Each point is reached from the start by the listed moves, each made 0, 1 or 2 times, or once backwards (-1), plus a little noise. Say if it took an odd or an even number of moves. Then give how often each move was made.

Moves:
(1): [-1.0 -1.0 3.1 4.1 -1.2]
(2): [-2.2 -0.6 -3.8 -7.1 1.2]
(3): [4.2 -1.2 -1.4 -0.9 1.6]
Start: [-1.4 -0.8 0.4 -2.7 0.5]
Points:
[0.6 -2.7 -4.8 -10.7 3.2] => even (0, 1, 1)
[9.0 -2.6 1.3 2.7 2.4] => odd (0, -1, 2)
[-0.4 -1.3 7.3 8.5 -1.9] => even (1, -1, 0)
[-0.5 0.2 -2.8 -6.8 1.7] => odd (-1, 0, 0)

Moves:
(1): [2.1 0.6 -0.1 1.2 0.4 -1.5 1.6 1.9 1.4 0.4]
(2): [1.2 -0.8 0.0 1.7 0.6 1.5 -1.0 1.6 -2.3 0.9]
(3): [1.1 3.3 -0.9 0.4 0.8 1.3 -0.3 -1.5 -1.4 1.1]
(4): [-1.8 1.0 -0.9 3.7 0.2 1.8 2.0 1.8 0.5 1.2]
(5): [0.3 0.9 -0.7 0.9 1.3 -0.2 -2.2 -2.0 -0.5 1.5]
(6): [0.3 2.2 2.0 -0.3 -3.2 -1.5 1.0 1.1 -0.2 0.3]
(7): [0.7 0.1 -0.3 0.6 1.0 -1.9 1.8 -1.3 -1.9 -1.8]
(8): [-3.5 0.4 2.3 -1.6 2.1 -2.6 0.8 1.1 -1.4 1.4]
(9): [-0.9 -2.5 -3.0 -1.8 0.2 -0.7 1.5 -0.9 -1.3 3.4]
Start: [0.3 -0.3 -0.2 -0.9 -0.3 0.1 -0.8 0.2 0.4 -0.1]
Points:
[3.0 7.5 -6.7 3.5 3.2 -1.0 4.1 -1.9 1.3 7.9] => even (2, -1, 2, 1, 1, 0, 0, 0, 1)
[6.9 4.4 -1.8 10.6 1.3 4.7 -5.0 1.2 1.7 0.7] => odd (1, 1, 0, 1, 2, 0, 0, -1, -1)
[6.7 12.9 0.0 11.4 -5.3 7.4 4.6 8.7 6.5 1.1] => odd (2, 0, 2, 2, -1, 1, -1, -1, -1)
[1.4 6.2 -7.9 2.0 0.6 -0.1 3.8 -1.9 -3.9 12.1] => even (1, 0, 2, 1, 1, 1, 0, 0, 2)
[2.5 8.5 2.0 -4.9 -2.6 -7.7 -2.5 -11.1 -5.9 -1.6] => even (-1, -1, 1, -1, 2, 2, 2, 0, 0)
[4.4 -5.4 -12.9 6.5 5.9 2.5 0.5 -3.8 -3.8 8.7] => even (1, 1, 0, 1, 2, -1, 1, -1, 2)
[2.9 8.2 2.2 3.7 1.2 1.2 -6.9 -5.0 -6.4 -0.1] => even (-1, 1, 1, 0, 2, 1, 1, 0, -1)

Moves:
(1): [-0.5 -2.4 0.8 0.2 -1.4 -1.0 -0.1 -2.1 0.1 -0.6 0.5 2.8 -0.2 -0.4 -2.6 -0.1 -2.3]
(2): [-0.2 -0.6 -1.0 0.3 0.2 0.7 -0.1 0.4 0.8 -0.7 0.2 2.1 -0.8 -1.1 -0.1 -2.2 -0.2]
(3): [2.6 -0.8 -1.4 0.2 -1.5 3.2 1.5 0.4 -2.0 -0.5 1.3 1.7 1.6 0.6 -1.0 0.9 0.2]
(4): [-3.7 -1.1 1.5 -1.3 -0.1 -1.8 -3.7 0.2 0.2 1.8 -2.6 -1.5 0.3 3.0 3.1 0.1 -1.8]
(5): [-0.1 0.0 -1.7 0.8 -2.7 -0.6 0.6 1.2 -1.0 -2.4 1.1 0.7 -0.9 -0.8 -0.6 -0.6 0.5]
(6): [1.0 0.0 1.6 2.4 -1.4 0.7 -1.0 -0.2 0.8 0.9 -0.2 -1.2 0.5 -0.8 -0.3 -0.7 2.3]
(7): [-0.3 2.1 2.1 -3.4 0.3 3.9 1.4 1.4 -0.9 0.0 0.7 1.8 2.3 0.1 -0.2 0.6 1.2]
(8): [-0.9 -1.3 1.6 -1.2 1.3 0.5 -0.3 -1.5 0.3 -0.5 -2.1 1.0 -1.3 -0.5 -0.6 -0.1 0.4]
(9): [0.3 2.5 0.0 -0.5 -0.5 1.3 1.0 1.2 -0.6 1.1 -0.3 -1.2 -0.7 0.9 0.0 0.8 -1.2]
(10): [-0.6 0.0 1.2 2.4 2.7 -1.3 1.2 1.6 -0.6 -1.3 2.4 -1.5 0.1 2.7 0.4 -1.2 0.3]
(11): [2.9 -1.6 -0.6 -2.3 0.8 -2.0 -1.5 -1.7 1.8 0.9 -1.0 -0.4 0.3 2.7 -2.1 0.2 0.1]
(12): [-1.2 1.8 -1.0 0.4 0.8 1.1 1.8 -0.3 -2.1 0.2 1.3 0.2 -0.2 -1.2 -1.4 -1.2 1.2]
(13): [0.4 0.6 -0.7 0.6 2.2 0.4 0.8 3.6 -1.1 -0.2 0.8 -0.6 -0.4 -2.1 -1.6 -0.8 0.8]
(14): [0.4 2.2 0.0 0.8 -1.9 1.3 -0.8 -0.2 -0.7 -1.1 -0.9 1.5 1.1 -1.3 0.8 0.6 -0.7]
Start: [-0.1 -0.5 3.0 -1.7 0.4 -0.1 0.0 -0.4 0.7 0.6 -1.7 -0.2 0.9 0.4 -0.2 -4.0 -0.2]
Points:
[0.9 -1.8 8.8 -6.4 -2.2 5.2 -3.8 1.7 2.0 5.6 -7.3 3.6 -0.1 -2.9 -9.6 -6.1 -1.4] => even (2, 1, 0, 1, 0, 2, 1, 1, 2, -1, 1, 0, 2, 0)
[-2.5 4.8 5.4 -4.9 -17.3 13.2 -5.6 2.3 -4.5 -1.5 -9.8 4.5 6.3 1.5 10.9 1.7 -1.0] => odd (-1, 0, 2, 2, 2, 1, 1, 1, 1, -1, -1, -1, -1, 2)
[4.0 8.7 2.5 5.0 -3.2 16.8 8.4 7.8 -6.3 -5.1 3.4 4.6 3.0 -12.6 -4.0 -8.8 11.9] => odd (-1, 1, 1, -1, 1, 2, 1, 1, 0, 0, -1, 1, 1, 1)
[0.7 -4.7 4.6 9.8 -2.9 5.7 7.7 1.6 -6.9 -2.0 3.5 1.7 -4.4 -2.9 -10.8 -7.9 1.0] => odd (2, 0, 2, 0, 1, 2, -1, 2, 2, 1, -1, 1, 1, -1)
[-8.0 0.6 12.0 -11.4 -4.7 3.9 -4.7 4.5 -2.8 -2.1 -8.7 3.9 2.4 3.6 1.4 -0.1 -4.0] => even (1, -1, 0, 2, 2, 0, 2, 2, 1, 0, 0, -1, 1, 1)
[0.3 4.8 5.3 -9.7 3.0 16.8 7.4 0.5 -6.8 -4.5 -0.1 10.1 6.4 3.5 0.5 -3.4 3.3] => odd (-1, 1, 2, 0, 0, -1, 2, 2, 0, 1, 0, 1, -1, 1)
[7.4 -2.5 5.1 -13.7 -3.7 11.0 -4.2 -6.3 4.1 8.1 -10.0 5.6 4.6 8.8 -2.7 -2.3 -1.9] => odd (0, 2, 2, 1, -1, 1, 1, 1, 2, -1, 2, 0, -1, 0)

Moves:
(1): [-2.9 -0.7 -1.4 -1.4 -0.6 2.1 1.0 -1.7 -0.9 -0.1 -1.3 0.1 -2.1 0.8 -1.5 0.9 0.1 0.3 -1.8 0.8 1.4 -1.5 -1.1 0.9 1.3 0.9 -1.2]
(2): [1.1 -0.6 1.4 -0.2 1.5 -0.6 0.4 -1.7 -1.6 -1.7 -1.3 1.0 2.6 0.4 -0.5 -1.5 -0.6 0.4 2.0 0.3 0.2 0.6 2.7 0.7 -0.6 0.9 0.0]
(3): [0.2 0.5 0.3 1.2 -0.2 -1.6 1.0 -2.1 0.2 -0.7 0.3 -0.8 0.8 -3.5 0.2 1.0 0.9 -0.5 -2.8 -1.5 1.6 -0.8 1.0 0.8 -0.2 0.6 1.2]
(4): [-0.2 -2.9 -0.2 1.1 0.9 1.7 -1.6 3.0 0.5 1.1 -1.2 -0.3 1.6 1.6 1.8 -0.2 -0.1 -1.1 -0.8 1.2 -0.8 -2.6 3.1 1.6 3.3 -0.4 0.8]
(5): [2.4 -1.3 -3.4 2.1 -3.8 0.9 -2.5 3.1 -0.8 1.4 -3.6 -2.6 -1.5 -3.2 -2.6 -3.7 0.0 -0.2 -2.2 -1.0 -0.6 1.2 -0.3 0.2 1.5 -0.7 -0.8]
(6): [3.0 -2.7 -1.2 0.8 -0.6 1.6 -1.5 -0.5 -2.4 -3.3 -2.0 0.8 -0.1 2.0 0.5 -0.9 3.2 1.1 -1.3 -1.6 0.7 2.9 -1.5 1.8 2.9 -2.3 -1.6]
(7): [1.3 3.6 -5.2 0.1 0.4 -3.1 -0.4 -0.7 1.6 1.5 0.1 1.0 0.1 -0.7 1.9 -0.2 0.0 1.0 0.5 -1.2 -0.8 -0.6 1.5 -0.1 -0.7 -0.4 -2.4]
(8): [-0.6 -1.2 -1.3 -0.4 0.8 -0.5 1.8 0.3 0.7 0.4 1.1 -0.3 -0.9 0.4 1.7 -0.6 1.5 0.2 0.0 -1.2 0.6 -0.6 -0.2 0.7 -1.1 1.6 -1.4]
(9): [0.8 0.2 -0.3 -3.4 0.8 -0.3 -1.7 -0.8 0.5 -1.6 1.3 0.4 1.9 -1.0 -0.1 0.2 0.4 0.6 -0.8 -1.5 -0.2 2.1 1.7 -1.0 -0.2 3.6 2.2]
(10): [-0.5 0.1 -1.2 -1.3 -2.6 1.7 1.3 -2.5 -1.3 1.5 -1.1 -0.3 -0.4 -2.2 1.1 0.2 1.2 0.3 0.7 0.7 0.4 1.9 1.2 1.7 1.7 -2.1 0.9]
(11): [0.2 0.2 4.4 2.4 -1.1 2.3 -3.2 -0.2 1.2 -2.7 1.2 1.9 0.1 1.8 -1.5 -0.4 4.4 1.3 -1.0 2.3 0.1 3.7 1.3 -0.2 -0.4 0.4 -5.3]
(12): [-1.4 -0.1 -1.2 1.3 -1.1 0.6 1.1 0.8 -2.1 0.0 0.3 0.1 -0.4 -1.6 2.8 -0.4 -0.8 1.4 -0.1 0.8 2.5 -1.2 2.8 -1.1 -1.7 0.8 -2.4]
(13): [0.8 -0.8 0.8 -0.8 -0.3 -1.1 -3.4 0.9 -2.4 -0.7 -0.8 -2.4 2.3 1.3 0.8 1.2 -1.0 -0.5 0.2 -2.5 0.2 -1.0 2.5 0.6 -1.1 -0.8 0.2]
(14): [0.5 1.5 -1.5 1.1 -0.2 1.7 -0.9 1.3 -0.7 2.2 0.2 0.9 0.9 -0.3 -0.7 -2.5 0.7 0.5 0.4 0.4 0.7 -2.1 0.7 -0.4 -1.2 -0.9 -0.9]
(15): [-2.7 0.7 -0.1 0.2 -1.1 -0.8 -0.7 -1.2 0.7 -0.4 -1.4 1.3 -1.2 0.5 0.2 0.1 -0.4 -0.5 -1.1 -0.2 1.7 -1.8 -1.7 -1.9 1.8 -0.9 0.4]
(16): [-0.7 -0.9 0.0 0.5 0.6 1.9 -0.9 1.4 0.8 -1.2 0.4 0.8 0.9 -1.0 -0.8 -0.6 1.4 0.6 1.0 -0.6 0.0 0.1 -1.9 0.7 -1.0 -0.1 -1.9]
(17): [0.7 -0.1 0.0 -4.2 3.6 0.2 0.8 -3.4 0.5 -0.6 1.5 -1.5 -3.6 3.7 2.0 1.2 -2.1 -0.3 -0.1 -1.6 -0.2 -0.8 0.8 1.9 -2.4 -2.4 0.3]
(18): [2.2 -4.9 -3.4 3.7 -1.6 1.8 -1.0 -1.2 -1.4 1.6 -0.7 -3.9 1.4 -0.9 1.3 -1.0 2.2 0.2 0.8 1.7 -1.7 -4.5 1.0 -2.4 1.3 -2.2 0.8]
(19): [2.3 1.7 -1.9 1.3 0.2 0.1 -0.6 0.6 -0.7 0.0 -2.3 0.4 -1.2 -0.6 0.3 0.2 1.8 -0.8 2.1 -1.4 -1.0 1.1 1.5 -1.4 -0.4 1.8 0.3]
(20): [0.3 1.8 -2.1 1.2 -1.6 1.0 -0.2 -0.6 -1.9 -1.0 0.9 1.8 -0.7 1.3 0.3 -0.9 0.9 -0.2 -0.1 -1.5 -2.0 -0.3 1.1 0.1 1.2 -1.6 -0.3]
(21): [0.7 0.0 -1.4 0.9 0.8 2.0 0.1 -0.5 1.8 2.2 -0.2 0.8 1.4 0.6 2.5 1.7 -1.0 -0.7 -0.6 -0.4 -0.3 0.3 -1.2 -0.7 0.5 0.7 1.0]
(22): [-0.7 0.3 -2.5 -0.1 -0.8 0.0 -0.5 -0.1 1.4 -1.1 -2.3 -1.2 0.0 1.1 -2.4 0.8 -0.2 0.0 -0.4 1.0 0.7 3.3 0.6 -0.8 1.1 0.4 -0.2]
(23): [0.2 -0.9 -1.9 -2.5 -2.1 -0.3 -0.1 1.0 0.5 -1.5 0.0 0.7 1.4 1.5 0.7 1.2 0.2 -0.6 0.4 1.6 -0.3 1.3 0.8 -0.8 -1.6 -0.9 -0.6]
(24): [0.3 0.4 -1.0 -0.8 -2.6 -1.8 2.2 0.0 -0.8 -2.5 0.6 -2.6 0.3 -1.1 0.0 -0.3 0.3 -2.9 3.3 -0.7 1.5 1.1 -2.3 -1.4 3.9 2.1 0.6]
Start: [0.7 -1.1 0.9 -0.9 -2.0 -1.6 -4.4 -0.4 -1.7 -1.4 -0.6 -1.1 -5.2 0.6 0.8 -0.1 1.7 -2.3 1.5 -0.2 -5.4 2.2 0.6 0.6 0.0 0.2 1.1]
Points:
[5.3 -23.5 -15.3 -16.4 0.5 11.0 -13.9 -0.8 -3.9 -7.6 -22.8 -6.7 -7.3 16.4 -5.7 -5.3 0.0 -3.2 -11.2 -0.9 -1.6 5.9 6.8 11.9 8.1 -6.8 4.4] => odd (2, 2, 0, 2, 2, 2, -1, 1, 1, 0, -1, -1, 0, 1, 1, 0, 2, 0, 0, -1, 0, 2, 2, -1)
[4.4 -1.5 -22.5 -1.8 -12.3 2.7 -2.6 -9.4 -8.0 -2.9 -4.7 -5.5 -15.1 7.0 8.9 2.4 16.8 0.9 12.8 7.6 -2.3 -1.2 2.9 -6.5 -2.6 -9.2 -18.0] => even (2, -1, -1, -1, -1, 1, 2, 0, -1, 1, 1, 1, 0, 1, 0, 0, 1, 2, 2, -1, -1, 0, 2, 1)
[1.6 -17.8 5.5 -17.3 3.3 2.9 -4.6 -13.7 -2.3 -3.7 0.1 -7.3 -3.0 17.4 15.4 10.1 4.4 -5.9 3.5 5.9 -7.7 -2.7 15.6 11.3 1.4 -8.4 3.6] => even (1, 1, 0, 2, -1, 0, 0, 1, 0, 2, 1, -1, 1, -1, 0, -1, 2, 1, 0, -1, 0, -1, 2, 0)
[1.4 10.9 -6.8 -7.2 -8.3 -2.8 -0.5 -4.8 -11.5 -8.1 0.2 12.3 5.9 -2.7 9.2 -3.0 6.1 1.4 9.9 -1.3 -1.7 16.9 24.4 -2.4 -2.8 9.9 1.8] => even (-1, 2, 0, 0, -1, 0, 0, 1, 2, 2, 0, 2, 0, 1, 0, -1, -1, -1, 1, 2, 0, 1, 1, 0)
[-4.1 -13.5 5.5 1.2 -2.8 5.7 -7.1 -8.5 4.1 -13.0 -3.9 1.6 -3.0 6.0 1.5 6.5 4.7 -6.4 -7.7 6.6 -1.9 -2.5 -0.4 -3.1 4.5 -1.9 1.3] => odd (1, 1, 2, 1, 0, 0, -1, -1, 0, -1, 1, 0, -1, -1, 2, 1, 1, 1, 0, 0, 1, 0, 2, 0)
